Each row of a before or after table is a point. One or more steps were done to the points. Then noise was added and the rows were shuffled. The steps act on columns, c1 being the first. Write out the steps. A step turns or swaps two columns, mirrors them in a line or flattens them onto one, adds a multiple of one to another, or multiplies or shifts one. Angles are multiples of 10 degrees, from the lower column toward the higher: turns from -170 to 170, lines from 10 to 170 but not 90. Use the fewest steps. Two steps may share a column if one is a turn and the other turns, adds or multiplies; they go together, in the order done. Otherwise the lowest column goes first.
In the rows, 128 means zero.

Before (11 x 2):
[[157 109]
 [116 134]
 [177  71]
 [186  77]
 [178 117]
 [104 141]
 [113  99]
 [108 189]
 [112 194]
 [115 204]
 [186  87]]
After (11 x 2):
[[142 124]
 [149 128]
 [124 127]
 [118 133]
 [120 131]
 [117 126]
 [127 128]
 [151 130]
 [153 129]
 [116 125]
 [139 132]]
Steps: multiply c1 by 0.4; multiply c2 by 0

Before (14 x 3):
[[147  91 126]
 [115 139 159]
 [117 179 126]
 [ 87  93  66]
 [155  77 158]
 [150  78 150]
 [145 131 158]
 [143 115  91]
 [131  82 106]
 [130  75 125]
 [134 219 157]
 [156  93 149]
 [  7  78  99]
 [115 149  61]]
After (14 x 3):
[[129  98 172]
 [ 88  58 128]
 [144 153 142]
 [143  87 120]
 [158 129 165]
 [  7  77 155]
 [133 201  63]
 [118 152  82]
 [115 160 137]
 [150 120 182]
 [145 109 158]
 [114  81  76]
 [154 128 187]
 [130  85 159]]
Steps: turn c2 and c3 by -60 degrees

Before:
[[120 193  30 163 180 157]
 [177 122  72 144 115 130]
 [126 140 180  63 150 185]
 [160 141 195 105 104 113]
 [107 187 159 112 169  89]
 [ 81 125 120 123  35  90]
 [127 144 129 148 183 159]
 [125 213 182 173  68 137]
 [117 178 127  80 166 142]]
After (9 x 6):
[[ 86  64 158 140 191  71]
 [103 124  87 125  75 167]
 [120  79 118 177 206 113]
 [127 148 127 143 224  97]
 [ 98 107 195 140 145 142]
 [ 90 113 132 188 208 166]
 [202 146 129 121 156 126]
 [ 85 172 162 213 108 121]
 [196 164  57 195 219  99]]
Steps: turn c1 and c3 by 50 degrees; swap c2 and c4; shift c5 by 40; multiply c6 by -1

Before:
[[179 167 137 187 178 188 112 159]
 [ 83 150 107  96  87 180 160  85]
 [100 168  94 144 169 184  79 164]
 [169 103 125 110 159 113  88 154]
 [133 168 166 140 172 101 144 151]
 [140 114 136 184 170 123 152  77]
 [ 85  91  87 184  90 131  92 130]
 [104  79  98  91 112 110 161 152]
 [152  79 119 166 127  85 129 138]
 [166 125 103 159 154 152 131 121]
 [116  71 133  96 152 118 124 165]
 [166  90 160  96 108 167 171 104]]
After:
[[153  82 119 136 166  41 138 140]
 [166 125 103 107 163 176 128 122]
 [ 84  83  87 175 176 133 101 128]
 [104  86  97 137  89  92 171 145]
 [117  71 133  99 104 105 135 152]
 [141 118 136  94 190 118 154  93]
 [100 160  94  91 149 241  73 153]
 [133 172 167  86 147  77 136 143]
 [166  99 125  94 113 100  92 145]
 [165  99 159 140  91 208 175 113]
 [ 81 156 107 164  91 234 156  93]
 [180 165 136  87 194 250 106 154]]
Steps: turn c2 and c7 by -10 degrees; turn c4 and c5 by 80 degrees; multiply c6 by 2; multiply c8 by 0.7

Before, 10 rows:
[[161 111 127 143 167 156 197  95 152]
 [118 130 159 152 144 121 200 127  89]
 [171 128 110 119 149 125 153 113  79]
 [ 97 133  65 172  88 157 121 117  99]
 [124 116 132  96 138 198 200  76  88]
 [121 130 146 162  79  89  60  93 135]
 [116  45  91  30 119 195 188 167 176]
 [117 115 149 135 213 144 150 105 104]
 [ 83 206  67 127  61 119  90 113 139]
 [ 67 145  48 138  58  71  95  73 127]]
After, 10 rows:
[[119 210 156 124  77 124  92 166 182]
 [146 125  83 135 134 121 163 101 157]
 [ 93 112  99 144 164 133 146  52 116]
 [ 94 113 150 158 123 143 196  83 116]
 [ 51 114  89 198  96  97 191  94 140]
 [186 122 127  87  68 170  57 145 102]
 [ 46 134  81 119 139 150 202 121 109]
 [101 143 155  77  43 138 100 148 201]
 [102 125 119 163  90 176 122 151 196]
 [ 59  40 180 197 155  25 186 155 146]]
Steps: add -1 times c7 to c1; turn c3 and c9 by -110 degrees; swap c4 and c6; turn c5 and c8 by -50 degrees

Before, 13 rows:
[[108 161 191 207 135 127 157 176 127 165 158 171]
 [183  70 121  63  88 159 111 111 118 130 172 229]
 [145 106 118  99 128  77 187 158  66 135 171  64]
 [ 95 191 153  82 141  74 109 119 101 152 181  76]
 [112 167 184 165 163 121 104  90 100 104 125  91]
 [175 140  99 203 131 113  64 137 113 142 157 176]
 [131 153 138 144 145  71 131 117 131 193 109 190]
 [ 49 206  96 138 123  95 208 130 120 164 185 118]
 [121 173 153 162  73 102  80  49  29 144 167  53]
 [124  79 136 165 121  88 130 139  89 112 195 171]
 [ 86 143 145 133 140  79 101 181 215 140  85 115]
 [ 93 121 118  74 158 111  54 148  30 160 115 102]
 [107 147 204 114 122 115 139 206  90  48 122 178]]
After (13 x 12):
[[ 49  47 128  68 127  96 208 128 128 175 139 138]
 [181 185 125  85  92 163 110 111 129 134  62 205]
 [ 93 131 139 140 156 108  58 147  41 163  76 116]
 [109  91 155 134 162 125 101  90 109  77 168  96]
 [105 106 136 134 121 114 139 202  97  18 115 185]
 [ 85 113 150 168 137  81 100 179 223 126 136 147]
 [175 114 117  98 132 112  64 140 122 157 205 188]
 [112  99 201  99 133 125 159 176 139 117 205 171]
 [132 104 181 149 145  70 132 116 140 168 144 226]
 [127 177 119  61 120  90 130 142 100 110 167 200]
 [100  62 164  78 142  75 108 119 115 131  81 115]
 [147 150 122  85 127  78 191 159  78 141 102 100]
 [120  83 158  83  73 104  81  48  44 124 159  69]]
Steps: multiply c2 by -1; turn c3 and c10 by -40 degrees; turn c4 and c11 by 90 degrees; add -0.7 times c6 to c12; shift c9 by 10

Before (12 x 14):
[[ 94  87 137 119  88 125 104 154 154 167 133 130 180  92]
 [126 130 159  84 107 129 139 105 146 145 118  63 163 115]
 [122 151 120 120 147 144 141 128 161 188 107 136 142 150]
 [124 118 134 114 136 105 175  99 108 129 157 122 144 108]
 [129 100 128 120 127 112 132 148 107 145 126 124 111 112]
 [131 140 130  90 141 151 180 140 107 140 153 166 117 140]
 [159 122  94 110 124 145 137  92 157 116 143 155 136  83]
 [148 118 132 129 142 121 128 105 175 124 146 140 115 105]
 [134 144 122 130  96 100 137 128 135 123 116 125 149 152]
 [144  89  94 144  87 118 148  84 134 142 127 136 133 160]
 [152 123 112 127 134 156 131 158 131 132 144 152 147 136]
 [137 129 136 116 110 129 122 110 128 146 156  99 125  98]]
After, 12 rows:
[[128 117 128 108 127 116 129 160 108 161 120 110 108 117]
 [127 143  96 136 121 122 135 123 128 122 121 103 149 151]
 [120 148 149 136 124 140 138 103 164 247 113 141 141 157]
 [156 130 122 105  94 156 139  75 158 106 134 149 134  79]
 [153 123 140 123 135 135 129  71 174 122 137 118 117 101]
 [123 129 138 110 134 118 174 114 107 131 148 104 144 100]
 [148 122 140 118 114 150 132 152 130 134 149 154 147 130]
 [124 148 112  89 161  65 138  94 146 161 120 129 160 120]
 [ 96  90  87  87 132 131 102 134 155 209 119 128 179  92]
 [141  83  88 111  92 130 150  82 133 157 137 118 136 161]
 [140 143 108 128 136  97 120 107 125 166 149 133 129  89]
 [127 167 139 108 129 166 180 154 108 148 153 150 117 129]]
Steps: add -0.3 times c13 to c2; turn c2 and c4 by 40 degrees; swap c3 and c5; swap c6 and c12; add -0.7 times c9 to c8; multiply c10 by 2; turn c11 and c14 by -20 degrees

Before:
[[141 131 138 162 112 113 137 122 111 166 128 226 146 108 163 141 159 120]
 [194 131 175 214 127  97 184  38  94 145 176  92 142 101 115 156 133 130]
 [128 141  99 188  83  93  83 112 152  98 180 173 185  95  77 125 118 150]
 [103 145 140 134 182 116 109 137  97 118  30  49 214 170  59 131 110 104]
 [ 53 128 167  87 117 104 106 127 118 153  84  93 202 161  86  79  64  92]
 [183 142 125 188 115 145 208  69 152 101 135  96 139  64  84 121 142 134]
 [ 65 115 141  87 164 118  85  83  94 100  45  80 151 192  83 102 101 125]
 [106 109 104  97 125  64 138 128 130 156 162 195 155  88 187 201 144 115]
 [ 66 170  99  96 157  90 135  83 105 135  41  79 205 227  56  98 113  92]]
After, 9 rows:
[[198  99 181 215 120  97 157  30 158 146 142  71 182 101 125 156  99 129]
 [ 59 188 138  93 161 124  82  76 166 104 102  83 114 192  84 105 152 128]
 [132  89  96 186  81  90  48 110 115 101 149 171 133  93  79 123 159 159]
 [ 54 160 164  85 119 100  52 134 159 156 116  81 162 164  88  85 214  89]
 [ 95 212 134 134 180 115  51 139 162 117  98  27 165 172  58 132 138 103]
 [139 135 136 173 116 116 127 127 129 166 132 216 148 109 160 143  70 119]
 [ 62 217  92  93 159  91  72  84 160 132 113  48 178 230  52  96 128  93]
 [180 126 128 189 121 139 169  67  93 106 134  57 204  69  82 125 119 124]
 [111  90  97 103 125  57 115 130 119 156 128 178 160  83 188 206 108 119]]
Steps: turn c2 and c11 by 50 degrees; multiply c11 by 0.4; turn c7 and c13 by 50 degrees; add -0.5 times c13 to c12; turn c9 and c17 by 160 degrees; multiply c17 by 1.6

Before:
[[165 131 130 176 142 113 114 155 168  94  85 112  92 151  83 128 134 159
  126 132 144  65 124 106]
 [139 151 158 167 152  86  77 133 136 144 105  88 144 135 106  99 118 143
   99 164 139  81  99 120]
 [188 126 102 175 162 112  84 119 177 118 100 131 124 155  84  91 127 139
  115 146 175  87 155 162]
 [116 149 123 121 112 142 144 164  97 129 130 116 166 108 164 146 145 134
  162 117 147 104 149 130]
 [141 121 122 119  99  99  97 126 117 160 140 122 138  75 131 140 124 150
   96 137 135 101 114  98]
 [153 128 102 196 128 156 121 107 158 105 108 128  91 162 113 137 101 107
  149 159 168  84 157 126]
 [102 174 130  98 100 136 118 145 105 166 129 132 156 105 124 149 115 130
  151 100 113 145 154 104]
 [115 119 166 126  69 132 100 141  98 151 139  99 162  93 114 140 157 132
  116 123 113 141 138 113]
 [128 149 138 117  73 113  85 107 106 140 109 128 158 100 128 119 155 112
  123 108 115  93 115 104]
 [101 122 140 125  96 120 144 128  95 147 120 149 137 127 169 172 127 116
  144  85 106 131 167 140]
 [122 158 147 132  83 154 140 157 119 148 151 184 151 140 171 141 136 120
  138 115 123 132 161 118]]
After, 11 rows:
[[117 112 169 128  68 131  99 117  86 149 135  95 168  92 114 140 102 132
  113 121 114 115 139 114]
 [122 158 140 135  79 152 136 117 147 152 124 180 156 139 177 139 114 119
  139 117 121 105 162 114]
 [108 122 126 118  96 117 146 141 126 145 133 149 136 130 172 172 113 116
  152  86 105 131 167 137]
 [151 127  95 198 128 160 120 157 148 102  92 131  93 158 113 136 144 111
  151 159 171 161 158 125]
 [129 147 159 112  74 108  85 155 106 143 102 128 161 101 126 122 124 111
  120 111 112 159 117 104]
 [108 174 120  94  96 137 119 138 107 165 145 132 153 105 128 149 118 130
  148 106 114 121 156 107]
 [136 151 130 158 150  85  85 188 115 143  93  87 144 136 108  96  95 142
  102 162 133 168  99 120]
 [168 131 131 179 144 116 109 246 136  98  86 111  92 142  81 130 128 157
  126 131 145 191 124 108]
 [189 122 116 174 160 108  81 181 146 123  98 134 122 155  80  91 159 136
  114 145 176 169 155 161]
 [108 149 141 120 114 143 142 173 123 128 102 114 159 108 162 147 139 137
  161 120 144 138 149 131]
 [142 119 120 124 100 102  96 119 119 163 100 124 138  70 135 143 126 150
   95 139 134 127 113  97]]
Steps: turn c3 and c17 by -70 degrees; turn c11 and c22 by -110 degrees; add 1.5 times c22 to c8; add 0.7 times c15 to c9

Before (8 x 32):
[[116 133 158 111 133 112 149 166 121 146 108 154  96 132 142 116 120 148
  173 143 122 106 106 106 125 117 134 155  85 133 112  89]
 [153 142 146 144 109 151  78 135 130 142  78 145 146  97 179 110 115 138
   70 103 168 120 103 159 172 102 104  88 139 111 121 141]
 [136 127  87 136 121 114 104 131 132 125 185  95 161 142 126 162 126 130
  135 135 132 107 137 168 153 192 154  98 121 125 152 150]
 [120 120  68 138 106 104  98 137 106 121 196 145 143 168 100 149 129  99
  117 133 142 114 129 141 158 198 141  98 137 142 142 143]
 [132 151 142  97 146 106 129 132 146 143 119 150  87 120 110 118 122 139
  158 160 130 122 101  96 138 111 128 159 129 116 129 108]
 [102 136 154 129 150 100 153 121 136 143 136 138 123 125 141 105 143 142
  166 158  99 101 107 119 102 107 117 151 125 120 109 106]
 [138 135 135 113 153 115 134 150 125 137 111 144 122 151 123 111 161 152
  161 171 117 118 116 134 102 133 120 188 122 130 118  93]
 [104 176 135 110 120 175  70 140 110 123 108 132 124 100 158 133 108 123
   95  83 123 121 121 141 145  88 116 108 128 112 142 127]]
After (8 x 32):
[[137 127  89 139 110 113 101 132 131 131 186 100 163 170 125 162 123 131
  115 138 135 108 139 168 152 196 155 100 108 125 124 195]
 [151 135 145 146 111 152  80 134 131 147  81 141 145  32 178 108 116 137
   56 104 170 118 107 158 172 101 102  95 133 113 120 165]
 [114 136 159 111 127  90 145 166 124 144 108 155  94 142 144 116 120 147
  196 146 118 106 106 106 126 120 132 154 162 133 107  12]
 [107 138 157 129 140 106 152 120 140 133 137 137 122 118 142 104 141 137
  172 156 101 102 110 119 104 106 120 152 147 123 148  65]
 [129 153 139  92 148 116 129 130 145 137 115 150  87 104 109 113 125 139
  186 158 127 126 103  95 137 110 129 162 124 118 142  68]
 [134 130 139 117 150 117 137 149 123 129 110 146 123 198 120 113 159 149
  163 176 111 117 117 132  98 135 116 185 142 127 137  21]
 [102 175 134 111 115 161  69 138 107 125 109 134 121  43 160 135 104 122
   99  82 122 122 121 140 140  87 119 111 116 116  90 123]
 [117 124  71 137  95 112  95 140 106 131 194 141 142 248  98 146 130  97
  104 131 144 114 125 143 156 201 139 103 111 144 149 173]]
Steps: turn c5 and c10 by -20 degrees; add 0.5 times c22 to c5; turn c29 and c31 by 110 degrees; turn c6 and c31 by -40 degrees; add -0.7 times c13 to c19; multiply c14 by 3; multiply c32 by 3
